Each row is a point. Any point is a mix of the corners, with weights that add up to 1. It lies inside the corners' shape when no weight is negative. Is each point inside? If not, which corners have a negative weight?
In the rows, zero is written as 128.

Corners:
(1): [ 93,  92, 135]
(2): [160, 108, 135]
(3): [ 97, 110,  73]
(4): [177, 160, 158]
Points:
[133, 114, 159] -> outside (3)
[120, 102, 110] -> outside (4)
[130,  95, 112] -> outside (4)
[159, 133, 175] -> outside (3)
[ 97, 114,  85] -> outside (2)

Corners:
(1): [109, 129, 161, 164,  90, 113,  76, 146, 120, 107, 139]
(2): [ 95, 132, 159, 154, 142,  98, 101, 117, 204, 147, 163]
(3): [154, 107, 161, 144,  89,  66, 105, 148, 171, 124, 102]
(4): [153, 201, 107, 102, 140, 106, 125, 109,  82,  67, 123]
(5): [ 95,  79, 115,  99, 168, 165, 149,  77, 118, 104, 104]
(6): [183, 229, 199,  87, 148, 141, 143, 111, 102,  90, 142]
(7): [140,  66,  89, 158, 127, 150, 153,  84, 115, 175, 119]
(8): [136, 122, 146, 154, 110, 126,  30, 129, 196, 127, 127]
(9): [130, 105, 131, 118, 118, 109,  84, 164, 154, 167, 158]
(10): [105,  95, 106, 161, 104, 149, 109, 155, 195, 115, 144]
(11): [150, 213, 146, 115, 156, 136, 137, 142,  99, 124,  78]
(12): [128, 223, 157,  83,  78, 126, 128, 102, 102, 106, 102]
Points:
[140, 156, 158, 116, 110,  97, 104, 125, 141, 110, 127] -> outside (7, 10, 11)
[140, 170, 148, 105, 139, 121, 118, 130, 146, 104, 109] -> outside (1, 7)
[135, 144, 159, 129, 120, 126,  92, 122, 149, 135, 122] -> outside (4, 10)
[127, 130, 134, 131, 112, 122, 101, 119, 167, 124, 134] -> outside (1, 11)
[119, 117, 134, 131, 123, 127, 115, 117, 153, 121, 135] -> outside (11)
[120, 175, 148, 130, 130, 136, 102, 125, 140,  90, 124] -> outside (3, 7, 9)
[138, 155, 147, 134, 110, 118,  94, 135, 145, 123, 127] -> outside (5)
[128, 124, 130, 133, 120, 136, 116, 128, 159, 136, 127] -> outside (1, 4)

Corners:
(1): [ 97, 124,  63,  95, 126, 153,  92, 176, 106, 133, 147, 140, 174,  90, 168,
 151, 169, 162, 130, 164]
(2): [ 87, 167, 110, 180, 178, 118, 176, 136, 127, 116, 114, 129, 111, 150, 136,
 163, 134, 174, 116, 110]
(3): [136, 103, 136, 102, 110, 117, 107, 146, 139, 123,  97, 132, 166, 131,  89,
 112,  86, 133, 146, 131]
(4): [163, 170, 141,  62, 123, 127, 132, 161, 102, 135, 132, 160, 187, 150,  80,
 124, 183, 151,  98,  92]
(5): [113, 144,  65,  90,  80, 171,  89, 144, 143, 132, 118, 174, 145, 145,  96,
 165, 142, 136, 105, 121]
(6): [220, 111, 145,  66, 179,  88, 128, 167, 153, 104, 125,  93, 108, 129,  79,
 180, 129, 109, 119, 111]
(7): [158, 153,  88, 117, 142, 151, 182, 135, 112,  91, 154, 150, 153, 132, 154,
 164, 125, 119,  78, 155]
(8): [158,  93, 116, 104, 174,  72, 180, 106, 123,  81, 174, 148,  77, 171, 137,
 191, 176, 140,  78,  83]
(9): [135, 169, 131, 172, 170,  81, 192, 108, 157, 180, 135,  98, 131, 101,  55,
 167, 127, 147, 126, 103]
(10): [121, 109,  97, 153, 137, 153, 190, 141,  93, 164, 105,  75, 167, 140, 150,
 147, 113, 142, 152, 185]
(11): [154, 194, 123, 132, 101,  83, 106, 145, 133, 120,  90, 178, 171,  91,  84,
 111, 166, 166, 133, 105]
(12): [116,  81, 101, 162, 101, 152, 123, 100, 132, 146, 167,  63, 100, 154, 161,
 131,  77, 150,  34, 107]
(13): [127, 130, 165, 107, 168, 172, 182,  79,  92, 138, 102, 160, 114, 128,  87,
 182, 159, 125, 139,  83]
(14): [180,  96, 136,  79, 160, 127, 122, 124, 112, 124, 125, 162,  90, 126, 147,
 100, 143, 131,  93, 167]
(15): [ 90, 138,  90,  91,  72, 161,  93, 109, 146, 132, 147,  79, 153, 135, 118,
 115,  91, 152, 138, 164]
(16): [101, 171, 160, 160, 161, 148, 179, 156, 101, 127, 162, 104,  89,  95, 114,
 125, 148, 128, 109, 173]
(17): [162, 167, 178, 127, 160, 156, 146, 105, 100, 168, 115, 172, 155, 171,  97,
 170, 144,  96, 160, 126]
(18): [101, 176,  69, 159,  99, 167, 139, 100, 102, 135,  94, 156,  88,  91, 150,
  87, 125,  92, 138, 107]
(19): [195, 154, 162, 105, 136,  91, 192, 173, 176, 141, 164, 143,  69,  84, 111,
 136, 185,  94, 126, 111]
(20): [100,  93,  66, 163, 101, 160, 116, 109, 182, 126, 130, 112, 143, 181, 104,
 132, 154, 131, 123, 113]
(21): [154, 110,  88, 135,  86, 163, 107, 179, 102, 121, 181, 141, 133, 104, 169,
 123, 108, 169, 115, 128]
Points:
[139, 135, 120, 128, 138, 129, 149, 133, 123, 131, 131, 126, 131, 127, 121,
 143, 132, 135, 121, 127] -> outside (5)
[124, 134, 113, 133, 128, 145, 143, 128, 117, 139, 138, 134, 124, 126, 127,
 143, 148, 144, 119, 122] -> outside (3, 6, 7)
[141, 143, 126, 116, 135, 128, 144, 137, 123, 125, 140, 135, 129, 125, 117,
 135, 143, 134, 112, 122] -> outside (5, 10)
[172, 111, 128, 130, 145, 119, 164, 129, 147, 133, 149, 117,  87, 132, 119,
 148, 126, 104, 103, 126] -> outside (1, 2, 4, 11, 13, 15)
[146, 147, 125,  96, 117, 157, 124, 142, 106, 138, 120, 151, 145, 119, 117,
 128, 141, 125, 126, 134] -> outside (2, 8, 9, 20)
[147, 148, 122, 118, 132, 120, 147, 135, 128, 131, 118, 145, 148, 125, 107,
 146, 148, 133, 144, 111] -> outside (5, 12, 14, 16)
[154, 128, 127, 129, 165, 128, 177, 161, 109, 135, 142, 106, 110,  92, 137,
 141, 129, 130, 113, 138] -> outside (5, 8, 11, 15, 17, 20)
